Each row is a point. The last column is the point's height on a tilted bowl or saddle (a function of degree 2), plus a little noise. Along how many of its main directions does it bend up, bend down or stay straight?
In the rows, 128 means zero.

Points (18 x 4):
[[137 167 167 135]
 [140 128 123  99]
 [112 127 102 109]
 [145 165  74 153]
 [147 164 152 118]
 [ 82  66 135 138]
 [143 160 114 115]
 [ 78 101 124 105]
 [ 73 121  81 100]
 [ 94 137 163 124]
 [116 187 124 130]
 [135  88 123 105]
 [159 128 108 100]
 [115 172 144 125]
 [189 184  45 229]
 [146 132  40 206]
 [ 82 132 151 111]
 [102 130 159 119]]
Directions: 2 up, 1 down, 0 straight

Points:
[[ 74 172 108 160]
 [167  94 106 151]
 [120 105 141 118]
 [138 128 155 133]
 [168 121  66 183]
 [168 162 148 179]
 [114  47 122 137]
 [ 56  75 135 136]
 [138 111 160 133]
 [119 224 163 223]
 [110 154 142 131]
 [138  95 113 125]
 [141 150 109 149]
 [102 139 131 122]
 [131 159 184 160]]
Directions: 3 up, 0 down, 0 straight

Points:
[[127 103 104 145 109]
 [182 142 113 144 104]
 [101 117 204 118  89]
 [ 64 105 112  69  77]
 [118 146 120  70  97]
 [123 113  87 109 104]
 [146 161 133  73  97]
 [176 129 156 208  83]
 [124 110 162 133 110]
 [124 121  38  85  71]
 [165 144 108 124 109]
 [139  89 115 162 104]
 [151 115  66 182  88]
 [119 115 102 122 110]
 [181  62 125 180  76]
 [142  89  93 141 102]
 [117 114 135 144 113]
 [103 140 118 103 108]
 [154  90  70 158  89]
 [132 109 180 124 103]
 [124 104  37 148  78]
 [ 74 123 120  70  86]]
Directions: 0 up, 4 down, 0 straight

Points (23 x 5):
[[119 161 169 144 141]
 [155 102 113 129 133]
 [ 98 104  91  91 166]
 [ 95 102 156 118 139]
 [100 142  97 131 148]
 [154 129  97  58 181]
 [160  95 152 120 130]
 [137  86 147 164 136]
 [ 78 101 106 107 155]
 [175 180 152 134 152]
 [196 158 143 147 134]
 [160  54 118 105 165]
 [101 173 111  79 182]
 [199 160 107 160 150]
 [158 136 115 136 133]
 [125 198 134 189 189]
 [163 126  70 115 158]
 [126 119 158 122 131]
 [ 97 103 112 179 148]
 [195 209 118  93 204]
 [ 64 114 114  96 157]
 [ 99 163 109  58 195]
 [ 94  86 120 122 148]]
Directions: 3 up, 0 down, 1 straight

Points:
[[191 154 126 167 128 156 106]
 [153 140 154 158 149 154 125]
 [144 175  74 154 127  99  84]
 [144 106 139  70 145  62  84]
 [183 187 174  93 126 101 106]
 [164 121 159 142 191 200 119]
 [127 163 143 144 150  33  22]
 [144 135 151 160 148 165 125]
 [121 125 184 113 175 129 130]
 [127 124 109 121 133 103 111]
 [137 134  95 159 128  96  98]
 [ 93  95 173 179 142 198  94]
 [201 154 124  95 131 167 138]
 [125 167 152 119  78 104 119]
 [192 164 179 131 141 142 122]
 [132 162 100 168 163  76  44]
 [ 83 156 167 161  54 117 104]
 [132  90 126 188  71  74 146]
 [ 96 126 101 123 101 190  89]
 [148 163 167 118 173 154 139]
 [103 160  82 123 139 154 106]
 [136 179  90 103 148 108 102]
 [163 164 138 115 203 147 119]
 [ 62 115 135 160 123 162  82]
 [134 123  98 115 218 119  72]
 [179 153 152 154 107 187 112]
 [174  92  84 168 164 104  91]
 [132  61  87 104 121 124 144]
 [ 86 131 102 130  90 143  94]
 [190 127 125  55 156  80  91]
 [130 108 152  98  78  53  99]
 [147 133 167 193 127 121 119]
 [151  63 129 112 149 132 162]
 [129 108 142 124 132 137 137]
 [133  71 147 109  93 178 126]
 [ 97 190 121 115  94 160 128]
 [138 142 105 172  60 163 104]
 [102 102  79 104 137  84  73]
 [ 56 174 121 142 209 123  51]
 [ 99 136 133 158 146  85  83]
 [131  86 163 159 143 144 143]
 [210 134 122  91 121  86 111]
 [ 88  97 156 142 164 139 116]
 [147 112 153 148 112 108 139]
 [ 80 108  71 140 132 142  67]
 [169 160 155  91 101 168 137]
 [113 122 176 102  85 131 117]
 [178  77  88 156 196 144  97]
 [134 172 164 108 160 128 130]]
Directions: 1 up, 3 down, 2 straight

Points, 39 rows:
[[172 104 153  48 154  76  80]
 [ 55 110 129  91 174  79 103]
 [227 161  70  56  87 103  14]
 [102 171 170  81 116 142 129]
 [129 112  79 142 125 136 102]
 [112 125 146 172 174 132 101]
 [100 125 122  90 129 119 107]
 [ 83 128 140 123 116  95  98]
 [158  92 130  72 147 107  94]
 [123  43 115 133 156 106 118]
 [143 124  89 141 128 110 106]
 [ 27 205 111  83  71  92  56]
 [126 125 140  55  96  68  81]
 [147 115 140  86 177 129 104]
 [111 107 153  93  87  86  89]
 [100 136 100 109 162 141 108]
 [104 133 155 125 167 119 111]
 [152 164 116 165 177 174 104]
 [103 172 127 141 133 157 130]
 [137  97 167  87  79 101  84]
 [146 105 155  94 185 100 106]
 [136 137 137 137 167 177 112]
 [ 97 168 111 148 129 118 118]
 [ 93  91 177 129 161 145  90]
 [113  94 152 100 115 164 106]
 [108  88  66 102  88  95 105]
 [167  90 146 166  80 127  88]
 [136 160 179  96 138 114 116]
 [153  76 134 174 145 119  91]
 [150  71 163 134  67 112  82]
 [111 161  72 205 156 149  92]
 [113 174 104  58 164 128 107]
 [159 150 108 151 183  93 107]
 [ 82 191 130 117 172  94 116]
 [115  62 159 135 131  48 112]
 [127 124 113 103  86 185 124]
 [126 156 128 108 109 139 123]
 [187 135 132 123 138 130  91]
 [151 102 126  63 163 158  95]]
Directions: 1 up, 3 down, 2 straight

Points (45 x 7):
[[120 170  93  82 150  92 101]
 [132 121 100 122  95 174 130]
 [145 161  57  99 113 178 103]
 [148 118 170 112 124 132 105]
 [ 75  94  88 138 145 179 123]
 [127 104 169 151  97 159 123]
 [ 86 146  93  95 166 124 118]
 [128  84 115 147 184 129 112]
 [160 152  93 153 142 175 123]
 [ 98 129 134 122  38 156 102]
 [ 76 210  67 187 120 132  86]
 [ 96  91 146 180 125 175 126]
 [147 139 166 109 185  97  95]
 [ 45 141 144 124  77 104  55]
 [ 86 152  99 118  54 136  93]
 [158 103 127 108 180 163 102]
 [173  96 194 160 131 123  87]
 [ 98  79 146 123 111 184 117]
 [115 110  68 159  92 143 137]
 [ 75 139  55 110 105 200 108]
 [175  98 136 105 127 151 102]
 [143 131 163  93 131 193  94]
 [ 88 168 126 156  98 150 114]
 [ 86 113 154 113 136 198 102]
 [102 126 103 140 118 121 129]
 [ 97 119 182 116 170 125  92]
 [ 93 135 185  60  91 146  51]
 [124  79 112  87 112 116 104]
 [123  88 116 162 114 116 129]
 [194 133 156  80  95 209  49]
 [134 115 142 175 112 159 133]
 [122  64 122 141  98 121 126]
 [140 112 166 176 126 160 120]
 [ 92 139 102 153 135 158 135]
 [127  85 130 118 156  59  83]
 [ 67 139 149  48 111 128  52]
 [ 95 151 167 134 112 159 105]
 [132  95 123 192 142  46  65]
 [136 124 107 101  95 141 117]
 [105 137 169 102 177 101  95]
 [153 153  76 136  87 138 113]
 [158 164 131 116 118 133 108]
 [154 134  80 121 153  47  74]
 [118 109 115 101 171 108 113]
 [196 173  75 187 193 100  62]]
Directions: 0 up, 5 down, 1 straight

Points (73 x 9):
[[164 150  84 173 195 133 128  87 138]
 [121 136 112 157 116 121 193 108 123]
 [182 121 149 109 113 156 141  29  79]
 [163  95 146 133 137 131 104  68 107]
 [167 187 171 145 121 150 140  94 113]
 [ 75  90 186  84 159 130 175 144 100]
 [137 167 169 177 156 151  74 130  81]
 [ 76  83 122 165 183 181 125 117 107]
 [128 150 117 120 130 140 110 150 132]
 [ 73 118 117 183 140  90 112 165  97]
 [ 61 150 106 156  97 222  86 138 179]
 [130 114 214  96  73 189 118  70 195]
 [147 163 118 130  87  57 116 133 104]
 [ 75 104 118 125 105 174 151 134 150]
 [ 84 163  91  87 172  91 143 130 132]
 [177 164  72  71 147 105 125 108  65]
 [113  80 137  86 165 123 164 186  98]
 [161 113 128 117 105  99 144 166  87]
 [139 147 208 114 178 143 150 118 131]
 [155 180 160 115 126  99 114 138 110]
 [119 100 104 196 178 141 134 149 140]
 [ 94 131 134 141 157  92 103 173  94]
 [ 28  79 151  95 108 167 168 199  98]
 [114 153 195 136 168 150 163  96 127]
 [113  55 174  47 154  97  66 119  79]
 [ 80 127 101 105  71 141 112  96 142]
 [157 179 115  80 116 148 187 102  76]
 [113 105 115  61 122  89  96 146  66]
 [138  63 145 124 167 180 190 111 150]
 [112 131 111 121 175 161 159 157 144]
 [120 155 124 106 179 124 166 130 107]
 [137 158 168 158 129 133 117 168 109]
 [148 138  60 102  83  75 172 142  46]
 [142 103 143 140  74 172  92 106  64]
 [165  71 113 104 126  86 126  85 144]
 [131 147 124 147 126 129 113  59 135]
 [148 126 167 146 196  80  83 123 121]
 [ 90 158 141 115 107 167 100 106 161]
 [ 42  95  64  55 107 170 143 191 135]
 [142 114 116 127 161 127 142 157 133]
 [208 164 214 112 139 169  82 118  89]
 [157  82 109 126 130 189  84 120 120]
 [ 70 143 120 122 175 134 134  88 154]
 [106 123 122 107 167 112 105 146 127]
 [157 153 143 140  80 113 108 137  83]
 [158 124  77 191 115 119 170 113 132]
 [ 76 131 172 114  97  84 142 104 163]
 [ 41 198  95  80  71  90  86 145 182]
 [108 147 156 149 137 142 100 100 121]
 [118 145 159 160 111 100 140  93 154]
 [ 87 112  89 127 127 151  92 169 139]
 [197 119 121 168 116 120 141 135 110]
 [210 148 146 179 125 106 110 137  88]
 [184 126 145 116 124 136 151 112 107]
 [161 139 153  99 117 156 137 152 134]
 [143  88 113 160  93  90  81 143  77]
 [ 60 143 107  66 114 126 146  45 209]
 [ 72 133 100  75  88 117 162  98 147]
 [187 144 106 133 132  90 123 221 100]
 [ 74 134 159 116 152  95 195 147  67]
 [ 69 142 124 140  89 167 161  69 195]
 [136 196  95 140  75  94 106 160 110]
 [127  95  97 107 167 135 164  95 124]
 [134  81 129 100 130 178 132 105 144]
 [132 138  99 127 128 131 153 152 123]
 [163 112 100 159 160 119 124 125 149]
 [145 159 150 169 169 150 109 169 129]
 [149  86 175 148 158 101 139 165 103]
 [104 138 122  61 131  82 117  89 134]
 [ 98 153 100  82 101 112 186 100 121]
 [132  94 188  63 137  92 209 175  68]
 [146 130 132 162 159 150  62 112  92]
 [133 102 132 109  91  59  90 126  75]]
Directions: 3 up, 3 down, 2 straight

Points:
[[111 130 118 116 116 127 122 120 131]
 [187 136 152 167 145 190 122 107 168]
 [148 172  87 171  51  86 158  23 222]
 [105 125 148 142  78  92 146  81 152]
 [ 72  99 105 137 140 139 140  88 152]
 [157 162 117 106 232 105 145 126 161]
 [144 125 159 114 122 156 143 191 143]
 [128 103  64 169 142 162  48  94 184]
 [106 178 157 134  98 165 230 146 178]
 [104 128 137  80 126 142 163 135 144]
 [ 97 181 109 117 138 154 139 128 143]
 [ 86  97 156 117 114  96 178 151 159]
 [124 163 174 154 182 177 147 110 157]
 [117  96  84 148 107 140 151 119 149]
 [127 135  80 104  75 138  99 110 145]
 [144  92 163 108 159 151 192 130 158]
 [122 156  96  99  60 178 154 131 147]
 [149 111 116  88  70 176 108 114 147]
 [206 106 122 161 105 138  94 131 165]
 [167 156 180  99 140  97 117  78 173]
 [ 92 149 174  97 146 154 128 144 143]
 [121 120 196 175  88  80  95 164 164]
 [145 114 124 146 159 124 109 102 142]
 [ 79 161 105  99 114 153 159  92 163]
 [133  96 188 174 127 162 121  94 145]
 [172 157 121  99  24 160 126 140 132]
 [118 160 120  91 204 116 169 152 149]
 [197 147 130 114 125 117 156 229 163]
 [ 69 179 195  95 147 184  77 138 187]
 [ 77 117 144 140  93 107 130 157 144]
 [101 160  88 148 125 114  39 126 170]
 [101 142 122 127 160 145 162 105 140]
 [179 147 148 131 164 121 116 156 152]
 [167 154 131 101 163  93 155 151 154]
 [ 69 107 161 179 116 118  95  65 163]
 [152 134 172 164 212 112 150 159 174]
 [123 173 137 141 123  54 171 211 172]
 [ 65 133 133 103  77 127 114 149 151]
 [123  85 162 112 107 159  92 154 143]
 [106  40 134  94  71 128 128  96 173]
 [ 63 184 141 173 124  75  87 114 189]
 [148  68 179 136 159 150  98 150 158]
 [119 143 114 144 138 158 100  78 149]
 [ 94 131 131 157 141 211 158 166 160]
 [130 129  99  75 142 168 152 206 146]
 [120 151 151 137 131 128  70 188 152]
 [130 152 150  58 106 117 179 126 166]
 [ 85  90 120  34 123  86 150 162 195]
 [100 121 108 115 126 129 115 157 131]
 [165 129 162 156 105 110 147 108 147]
 [113 132 160 125 141 113 102 117 137]
 [197 176 137 108  93 138 107 122 149]
 [ 70 161 139 108 156 141 138 127 147]
 [181 103 108 134 188  97  91 173 166]
 [ 72 100  95 152 139 145 152 114 153]
 [160 143 134  78 217 123 126  92 167]
 [218  79 128 135  90 129 179 144 188]
 [128 156 102  88 134 150 126 145 132]
 [103 140 147 171 127  68 115 110 162]
 [124 124 128 158 113 172 120 123 136]
 [203  93 197 136 165 143 140 133 187]
 [140  58 103 123 120 109 131  68 174]
 [ 83 165 153  36 170 103 137 102 192]
 [127 169 111 117 126 152  87  83 155]
 [130 116 155 143 139 127 172 133 141]
 [ 99 119 106 146 127 161 105 191 142]
 [ 69 126 131 109  93  85 153 142 160]
 [200 171 109 186 100 101  99  93 180]
 [145 211 103 137 106 109 117 140 142]
 [119 140  80 126 178 160 149 182 130]
 [172 177  68 144 218 123 197 142 168]]
Directions: 6 up, 0 down, 2 straight

Points:
[[131 178  77  97 161 129  63 158 135]
 [141 162  49 146 139 157 153 189 143]
 [138 136 141 104 117 114 155 121 137]
 [203 144 125  74 137 104 105 114 152]
 [133 102 166 150 195 124 126 123 148]
 [152 144 176  82 135 121 154 112 153]
 [ 92 132  75 131 168 154 143 183 123]
 [122 155 138 141 123 100  91 110 137]
 [ 99 157 172 139 113 163 151 104 151]
 [117 175 149 147  82 116 129 198 148]
 [112 163 151 151  57 151  71 147 180]
 [208  64  88 148 124 110 127 172 187]
 [ 93 202 141 127  81  91 153 145 149]
 [162 109 106 169 156 161 136 113 153]
 [140 200  65 145 129  89 180 153 143]
 [167 173 120 124 151  78  82 143 134]
 [139 169 144 170 117  69  66 162 154]
 [165 152 135 116  67 110  67 147 163]
 [197 124 124 155 102  86  88 144 166]
 [ 82 138 135 166 137 144 131 108 131]
 [ 85 171  65 159 120 196  73 125 185]
 [116 155  87 152 109  75 146  89 148]
 [116 142 165 151 141 122 130 134 128]
 [132 106 148 120 140  85 161 160 137]
 [141 125 114 132 182 135 125 172 124]
 [161 166 109 116 142 117  98 130 129]
 [ 61 152  95 162 109 110 151 102 130]
 [106  85 112  70  63  94 133 167 181]
 [150  97 125  95 143 166 104 174 147]
 [141  55  84  97  68 157  97  89 234]
 [160 124 122  87 108  94 133 126 148]
 [122  45 118 136 105 140 181  88 186]
 [124  95 122 151  98 165 100 139 161]
 [ 68 188 151 107 147 100 160 182 135]
 [ 67 172 100 111 126 231 115 104 196]
 [110 197 141  98 124 160 153  85 159]
 [129 140 161 172 223 166 114 123 163]
 [100 116  88 159 105  45 237 191 155]
 [ 98  74 115 155 105 134  98  99 172]
 [173  98 104 162  51 149  66 129 217]
 [122 135 112  77 114 157 137  72 171]
 [120 135 145  81 189 101 160 194 147]
 [143 131 120 150 194 117 121 137 129]
 [105 163 151 129 130 180 184 183 144]
 [126 138 101 242 171 188 124 205 173]
 [154 100 169 140 137 106 207 187 167]
 [ 75 170 133 154 116  87 179 101 135]
 [127  88 124  95 108  61 109 161 154]
 [ 87 234 132 120  95 146 141 137 160]
 [ 63 108 110 124 109 160 170 119 140]
 [150 106 200 145 178  72 109 180 170]
 [177 133 158 142  97 118 143 103 168]
 [170  94  98 103  88 137 134 130 173]
 [131 138  95 159 101 132 158 129 135]
 [133  77 156  86 100 163 152 114 184]
 [113 117 150 115 126 143 168  71 160]
 [ 88 126 130 133  89 161 137 110 152]
 [153  93 216  98 107 115 100 114 183]
 [125 162  83  58  78 103 131 111 172]
 [130 137 159 153 156 103 117 117 135]
 [ 65 154 120 147 115 142 164  92 135]
 [ 85 147 149 127 119  62 115 154 135]
 [ 90 100 144 130  60 122  94  88 193]
 [145 147 153 145 166 184 117 152 143]
 [ 71 211  58 141 110 125 169  78 162]
 [ 71 167  88  97 116 129 151 141 131]
 [153 132 121 186 169 170 176 160 143]
 [150 115 105 138 122 131 146 163 132]
 [163 174 137  96 130 132 153 125 142]
 [122 126 171 139 150 119 121 113 137]
 [ 92 115 209 103 133 144 110 102 168]]
Directions: 7 up, 0 down, 1 straight
